Each row is a point. Each copy is the shape, with its points in the same order, stretched, turned, moved and blurred by noise. Some copies are also mirrored. Which?
In the rows, zero is written as 128.

Shape:
[[133 100 120]
 [ 75  99 158]
 [143 147 152]
 [ 86 126 155]
 [ 91 146  72]
 [121 136 122]
 [170 123 136]
 [ 72 183  67]]
Copy 1 (8 x 3):
[[139 101 150]
 [ 95 147 154]
 [166 148 113]
 [106 150 131]
 [ 74  86  89]
 [129 123 114]
 [190 115 138]
 [ 51 100  49]]
Copy 1 is: only turned
Copy 2:
[[151 110 127]
 [108  68 139]
 [123 139 146]
 [ 98  95 134]
 [117 129  73]
 [124 124 119]
 [162 138 145]
 [ 81 140  54]]
Copy 2 is: only turned
Copy 3, 8 rows:
[[142 104 118]
 [150 143 180]
 [ 98 123 115]
 [134 151 160]
 [169 152  90]
 [131 130 110]
 [104  92  97]
 [163 182  83]]
Copy 3 is: mirrored

Shape:
[[139  92 142 136 116 188]
 [ 83 143 114 124 183 100]
 [127  97 123 156 111 154]
 [ 94 151 175 136 163 123]
 [ 71 133 136 112 192 127]
 [176  99 121 103 109 186]
 [190 111 112 130 109 144]
 [150  63 133 105  87 149]
 [160  90 145 105 118 133]
 [ 61 177 133 114 142 123]]
Copy 1, 10 rows:
[[110 113 167 206 135 108]
 [102 114  89  81 128 129]
 [121 133 129 185 143 110]
 [ 90 144 132 102 133  82]
 [ 76 112 106  93 117 113]
 [147 113 191 194 138 150]
 [161 121 162 176 148 124]
 [175 135 169 200  94 130]
 [162 127 172 158 105 115]
 [ 82 163 105 106 123 145]]
Copy 1 is: only turned
Copy 2:
[[155 134 119 116 138 162]
 [172 176 173 110 109  99]
 [155 115 115 126 118 138]
 [161 150 198 107 145 132]
 [177 182 173  77 134 121]
 [113 150  96 140 142 165]
 [115 144 119 177 124 144]
 [124 115  98 129 153 123]
 [130 137 134 141 163 132]
 [125 149 185  86  92 135]]
Copy 2 is: mirrored
Copy 3 (10 x 6):
[[176  95 122 126 109 203]
 [ 76  89 105 139 102 102]
 [145 106 147 144 105 190]
 [131  83 114 121  62 107]
 [ 87  60  79 122  84 109]
 [177 120 112 117 157 196]
 [172 137 143 138 166 167]
 [156 111 165  91 142 203]
 [159 105 149  99 147 153]
 [ 81 119  84 121  59 122]]
Copy 3 is: mirrored

Shape, 11 rows:
[[139 153 114 181  89 142 138 219]
 [151 127 136 145 146 142 163 184]
 [110 120 158  74 124 130 122 163]
 [125  97 164 168 167  62 119 124]
 [158 111 152  43 107 138 121 102]
 [143 110 131 150  98 111 106 179]
 [104 102  62 185 123 118  66 148]
 [ 59 137 123 112 125 141 180 139]
 [ 95 157 119 130  92 174 114  79]
 [140 141 131  94 138  82 116 103]
 [143 162 146  94 132 149  86 106]]
Copy 1, 11 rows:
[[176 156 115 157  97 194 140 161]
 [179 137 149 164 134 124 147 147]
 [121 126 167  98 124  78 134 169]
 [100 114 100 147 187 120 168 141]
 [138 103 151  74 136  38 120 104]
 [144 113  93 119 132 147 117 156]
 [ 77 119 102 165 145 205  75 127]
 [ 80 183 161 169 100  74 149 148]
 [ 84 162 155 104 104 126 136  56]
 [137 146 123 107 171  70 123 114]
 [140 140 171  59 151 108 128  79]]
Copy 1 is: mirrored
Copy 2, 11 rows:
[[192 150 141  87 123  82 124 174]
 [173 132 151 134 158 118 161 157]
 [103 126 143 106 158 155 163 178]
 [120  79 135 147 189 101 118 114]
 [ 92 100 117 161 120 177 176 173]
 [160  93 147 121 128 102 107 173]
 [187 109 141 115 134 133  36 120]
 [130 146 126  65 164 158 167 106]
 [119 179 109 130 103 134 108  95]
 [118 104  71 143 166 151 137 142]
 [111 160  87 154 137 152 121 157]]
Copy 2 is: mirrored
Copy 3, 11 rows:
[[130 154 113 169 175  95 147 202]
 [100 142 124 117 133 115 173 171]
 [137 116 142 110 104 158 127 161]
 [ 70  88 130 135 130 134 148  87]
 [162  91 116  91 105 204 155 135]
 [128 102 104 151 161 136 128 165]
 [130 123  93 133 210  99  73 121]
 [128 179 109 117  82 107 102 131]
 [192 150 114 118 141 119 134  97]
 [114 124 125 124 128 195 130 103]
 [162 122 154 104 144 173 162 123]]
Copy 3 is: mirrored

Shape, 15 rows:
[[133  84  76  89 101 125 124 185 106]
 [102 117 108 171 138 144  97 125 130]
 [140 109 129  66 130 106 142 209 180]
 [177  69 108 123 138 147  93 135 122]
 [119 143 119 169 152 129 115 164 123]
 [102 171 145 107 153  85 164 145 161]
 [112 142 105 138 147 125 138 129 109]
 [168  98 125  84 102 102 144 184 164]
 [143 123  98 135 105 181  84 127 111]
 [108 129 111 134 145 123 106 125 151]
 [139  99 130 142 123 132  81 169  87]
 [121 152 145  89 120  91 158 128 183]
 [ 80 138 126 128 141 134  91 107 118]
 [101 159 102 163 137  86  96 143 122]
 [145 133 103 114 153 123  86 160 126]]
Copy 1 (15 x 9):
[[140 118 127  33 164  86 156 169  87]
 [171 131  97  86 123 172 109 117 129]
 [ 36  75 125  60 151 100 174 116  87]
 [159  94 127  92 121 131 166 168 133]
 [157 151 109  89 136 171 143 102 156]
 [ 49 128 139 112 151 107 125  84 137]
 [148 154 137  93 133 121 119 110 144]
 [ 75  86 117 103 163  88 186 152  80]
 [202 124 148  95 120 182 136 137  95]
 [125 103 128  85 145 154 112 108 125]
 [153 150 108  77 136 181 162 185 148]
 [ 39 101 139 131 158 102 128 106  90]
 [122 133 141  80 125 179  86 127 135]
 [147 136 120  86 193 169 126 123 155]
 [132  96 161  68 159 167 162 133 151]]
Copy 1 is: mirrored
Copy 2, 15 rows:
[[133 177 187 141 173 145 118 158 105]
 [131 111 119 118 120  72  94  69 147]
 [121 184 185 145 179 213 226 106  70]
 [182 150 163 110 107 159  66  80  99]
 [101 128  94 131 130  99 129  87 110]
 [ 98 117 111 146 136 143 248 127 122]
 [127 122  96 138 123 100 137 131 144]
 [132 178 213 151 134 197 184 123  61]
 [139 147 128 111  99 118  57  91 165]
 [129 120 125 109 126  99 149  81 145]
 [106 128 146 119 129 145  71 103  98]
 [120 124 162 141 113 154 235 125 125]
 [115  84 105 103 128 102 127  95 185]
 [ 74 113 110 100 129  54 161 110 123]
 [117 156 116  96 138 146 141  91 112]]
Copy 2 is: only turned
Copy 3, 15 rows:
[[132 102  55 128 101 165 171 124 158]
 [126 145 107 157 117 133  92 109  85]
 [173 105 129  80  81 142 211 161 146]
 [145 182  88 146 110 169 110 135 160]
 [165 123 126 139 128 154 115  98  94]
 [127  98 189  93 133 137 185 133  97]
 [114 115 128 131 131 159 127  98 110]
 [162 112 113 107 108 132 186 182 175]
 [120 125 110 189  83 134  98  97 140]
 [118 134 136 142 110 147 126 125  85]
 [169 157  94 166 136 159 135  88 133]
 [111 101 182 108 119 111 187 170 123]
 [ 95 141 146 161 114 142 135  82  78]
 [135 111 134 170 153 173 132 110  57]
 [151 134 133 151 104 195 143 106 109]]
Copy 3 is: only turned

Shape (17 x 12):
[[ 96 141 152  99  74 115 169 110 141 111 163 162]
 [143 107 156  88 146 178 139 116 183 126  88 137]
 [136 149 143 119  92 115 147 132 158 102 146  91]
 [125 121 157 101 176 138  83 115 150 150 106 135]
 [119 170 183 155 104 104 169 178  92 126 130 108]
 [144 165 128 154 145 108 135 123 130 157  92 144]
 [174 145 155 146 145 118  99 138 123 155 158 154]
 [143  93 123  54 107 143 134 130 180  75  80 181]
 [138 177 132 150 142 134 104  97 122 154 123 127]
 [109 122 158  70 102  88 180 122 147 106 133 127]
 [115  86 106  89 133 172 131 132 134 105 103 128]
 [102 156 181 150  88  61 129 153  88 112 136 107]
 [174 158 156 166 147  82 125  92  90 146 144 110]
 [172 185 129 120 135  88 111 124  96 205 155 115]
 [166 133 155 141 113 150  85 106 123 179  80 122]
 [115  65 142  93 106 130 174 123 160 118 123 146]
 [176 167 165 102 153 126 119  90  77 155 144 139]]
Copy 1:
[[125 188  99 126 157 188 118 114 162 119  94 157]
 [176  96  41 112 134 107 132 136 113 134 119 188]
 [155 138  89 151 153 160  94 152 165 122  87 112]
 [150  96 102 107 136 125 127 116  93 155 191 182]
 [ 99 142 177 136 118 195 112 184 150  77  99  82]
 [122 120 164 123 151 147 140 164 116 165 121 133]
 [131 147 118 130 153 118 128 149  68 137 171 120]
 [201 168  31  78 122 119 134 132 150 164  73 182]
 [133 117 160 150 159 138 151 130 107 153 162 133]
 [127 150  72 114 145 200 103 162 186 123  95 159]
 [148 149  62 116  81  80 139 119 147 140 127 153]
 [107 151 171 116 144 224  97 146 179 105 113  84]
 [103 105 135 147 185 149 142 187 141 137 177  96]
 [115 143 150 161 137 174 148 161  67 164 186 109]
 [163  94 100 113 135 132 166 105  77 164 142 128]
 [124 149  23  95 128 126 103 127 160 137  90 170]
 [130 131 120 151 147 152 192 170 101 120 212 130]]
Copy 1 is: mirrored
Copy 2, 17 rows:
[[148 123 126 161 192 111 123 146 140 198 120 105]
 [185  82 137 182 163 135 133  87 123 142  81 135]
 [144 124 127 175 165 134 130  95 119 139 150  68]
 [149 103 129 108 161 158 143 113 139 116  97 156]
 [172 136 160 118 117  91 149 122 143 101 177  64]
 [153 104 162 120  94 163 118 137 156 112 149 115]
 [144 175 180  90 135 153 141  97 122 139 134 133]
 [214  71 138 186 193 137  95 107  86 179  60 115]
 [111 127 151 121 119 176 141 132 175 119 130 104]
 [193 113  89 166 180 114 120 119 118 164 130 101]
 [144  85 107 153 146 109 147 120  86 126  58 114]
 [148 123 135  79 142 113 117 127 142 120 182  69]
 [134 172 125  78  84 172 118  86 161 111 157  99]
 [138 172 155  97 115 200 186 123 150 137 182  90]
 [141  80 179  94 116 190 144  83 148 148 139  95]
 [169  85 109 149 163  94 113 103  81 176  98 138]
 [169 186 125 101 126 179 163  97 169 140 108 102]]
Copy 2 is: mirrored
